Each point is reached from the start by the listed moves, each made 0, 1 or 2 times, or once backwards (-1), plus a little noise. Is the number of moves made odd or even? Then give how often each move was made.

Moves:
(1): [+0.43 -0.08 +0.02 -0.05 -0.03]
(2): [+0.13 +0.55 -0.08 -0.09 +0.02]
Start: [-0.08 -0.06 -0.05 +0.13 -0.15]
Points:
[+0.04 +0.48 -0.16 +0.05 -0.13] => odd (0, 1)
[+0.64 -0.79 +0.08 +0.14 -0.22] => odd (2, -1)
[+0.60 +0.95 -0.19 -0.10 -0.11] => odd (1, 2)

Moves:
(1): [+0.19 -0.13 -0.01 -0.02 -0.05 +0.00 +0.06 -0.02]
(2): [+0.07 +0.27 -0.08 -0.06 -0.01 +0.01 +0.05 -0.01]
(3): [-0.01 +0.03 +0.35 -0.01 +0.05 -0.04 +0.12 -0.01]
(4): [+0.09 +0.07 +0.04 +0.42 -0.05 -0.01 +0.01 +0.02]
(5): [+0.08 -0.04 +0.00 +0.02 +0.40 -0.10 +0.00 -0.05]
(6): [+0.07 -0.06 +0.00 -0.02 +0.05 +0.32 -0.03 +0.09]
(7): [-0.16 -0.05 -0.07 +0.00 +0.03 +0.02 +0.36 +0.19]
(8): [+0.04 -0.02 +0.06 -0.03 -0.02 -0.04 -0.04 +0.29]
Start: [+0.05 -0.19 +0.08 -0.15 +0.01 -0.11 -0.06 +0.08]
Points:
[+0.09 -0.05 +0.60 +0.28 +0.74 -0.74 -0.05 +0.52] => even (-1, 0, 1, 1, 2, -1, 0, 2)
[+0.64 -0.74 +0.14 -0.05 +0.72 -0.29 -0.33 -0.54] => odd (2, -1, 0, 0, 2, 0, -1, -1)
[+0.41 -0.59 +0.91 +0.66 +0.55 +0.34 +0.51 +0.43] => even (1, -1, 2, 2, 1, 2, 1, 0)
[-0.16 -0.18 -0.29 -0.07 +0.75 -0.61 +0.09 +0.38] => odd (-1, 0, -1, 0, 2, -1, 1, 1)
[+0.78 -0.13 -0.38 +0.47 +0.70 +0.38 +0.62 +1.15] => odd (2, 2, -1, 2, 2, 2, 2, 2)

Moves:
(1): [+0.30 +0.08 -0.11 +0.01 +0.00 +0.02 -0.06 +0.02 +0.03 -0.02 -0.06 -0.08 -0.09 -0.04 -0.04]
(2): [+0.03 +0.41 +0.15 -0.07 +0.06 +0.13 +0.03 +0.06 -0.05 -0.10 +0.04 +0.00 +0.10 -0.04 +0.05]
(3): [+0.08 -0.17 +0.46 +0.02 -0.06 +0.11 -0.02 -0.06 +0.00 -0.01 +0.06 -0.03 +0.01 +0.04 -0.01]
(4): [+0.02 +0.02 -0.01 +0.46 -0.07 -0.05 +0.08 +0.24 -0.13 +0.02 +0.00 +0.11 +0.08 +0.06 +0.00]
(5): [+0.02 -0.08 -0.01 +0.09 +0.48 +0.02 +0.05 -0.02 -0.06 +0.04 -0.09 -0.06 +0.09 +0.11 -0.03]
(6): [-0.02 -0.13 -0.15 +0.03 -0.02 +0.30 +0.01 +0.05 +0.00 +0.00 +0.05 -0.03 +0.18 -0.01 +0.07]
(7): [+0.06 -0.04 +0.01 +0.00 -0.01 +0.03 +0.37 -0.02 +0.06 +0.04 -0.16 -0.04 +0.01 -0.15 +0.11]
(8): [-0.04 -0.07 +0.05 -0.11 +0.03 -0.01 +0.10 +0.34 +0.01 -0.07 -0.05 +0.04 -0.01 +0.07 -0.13]
(9): [+0.00 +0.07 +0.00 +0.10 +0.06 +0.07 -0.03 -0.02 +0.43 -0.16 -0.11 +0.08 +0.06 +0.02 -0.03]
(10): [+0.02 +0.04 +0.04 +0.03 +0.04 +0.07 -0.06 +0.17 +0.18 +0.46 -0.05 -0.10 +0.02 +0.03 -0.05]
(11): [+0.05 +0.01 +0.01 -0.01 -0.01 -0.10 +0.14 +0.04 +0.07 -0.01 +0.28 -0.02 -0.02 +0.17 +0.08]
(12): [+0.17 -0.03 -0.02 -0.07 +0.00 +0.03 -0.03 -0.05 +0.00 +0.06 +0.04 +0.31 +0.06 -0.05 +0.00]
(13): [+0.07 -0.05 +0.05 -0.08 -0.06 -0.20 -0.02 -0.05 +0.01 -0.02 -0.08 -0.09 +0.38 +0.01 -0.04]
(14): [+0.01 +0.09 -0.04 -0.01 -0.10 +0.06 +0.07 -0.05 -0.12 +0.06 -0.17 +0.04 +0.02 +0.41 +0.06]
Start: [+0.13 -0.07 +0.01 +0.03 +0.02 -0.04 +0.01 +0.08 -0.16 +0.23 +0.20 +0.01 -0.04 +0.14 -0.07]
Points:
[+0.58 -0.18 -0.53 +1.05 +0.63 +0.68 -0.67 +0.66 +0.81 +0.95 -0.37 -0.01 -0.17 +0.34 -0.46] => odd (2, -1, 0, 1, 1, 1, -1, 0, 2, 2, -1, 0, -1, 0)
[+0.50 +0.95 -0.16 -0.32 -0.14 +0.25 -0.03 +1.26 +1.11 +0.38 -0.27 -0.16 +1.03 +0.14 -0.40] => even (1, 2, -1, 0, -1, 1, 0, 2, 2, 2, 0, 0, 2, 0)
[-0.37 -0.40 -0.66 +1.14 -0.15 -0.34 +0.55 +0.54 -0.02 -0.31 +0.69 +0.10 +0.23 +0.63 +0.19] => odd (-1, -1, -1, 2, 0, 1, 0, 0, 1, -1, 2, -1, 0, 0)
[+0.64 +0.35 -0.21 -0.36 +0.02 +0.69 +0.12 -0.73 +0.06 -0.31 -0.35 +0.30 +0.21 -0.05 +0.25] => odd (1, 1, 0, -1, 0, 1, 1, -1, 1, -1, -1, 1, 0, 1)
[+0.76 -0.20 +0.86 +0.25 +0.37 +0.01 +1.09 -0.24 +0.18 -0.26 +0.20 +0.05 -0.54 +0.70 +0.26] => odd (1, 0, 2, 0, 1, -1, 2, 0, 1, -1, 2, 0, -1, 1)
[+1.05 -1.05 +0.26 +0.45 +0.52 +0.48 +0.09 +0.81 -0.50 +0.38 +0.05 +0.14 +0.75 +1.71 -0.36] => even (2, -1, 2, 1, 2, 2, -1, 2, 0, 0, 1, 1, 1, 2)
[+0.56 +0.17 -0.13 +0.38 +0.91 +0.41 +0.24 +0.39 -0.98 -0.27 +0.39 -0.25 +0.94 -0.16 +0.02] => even (1, 2, 0, 1, 2, 2, 0, 0, -1, -1, 0, 0, 1, -1)
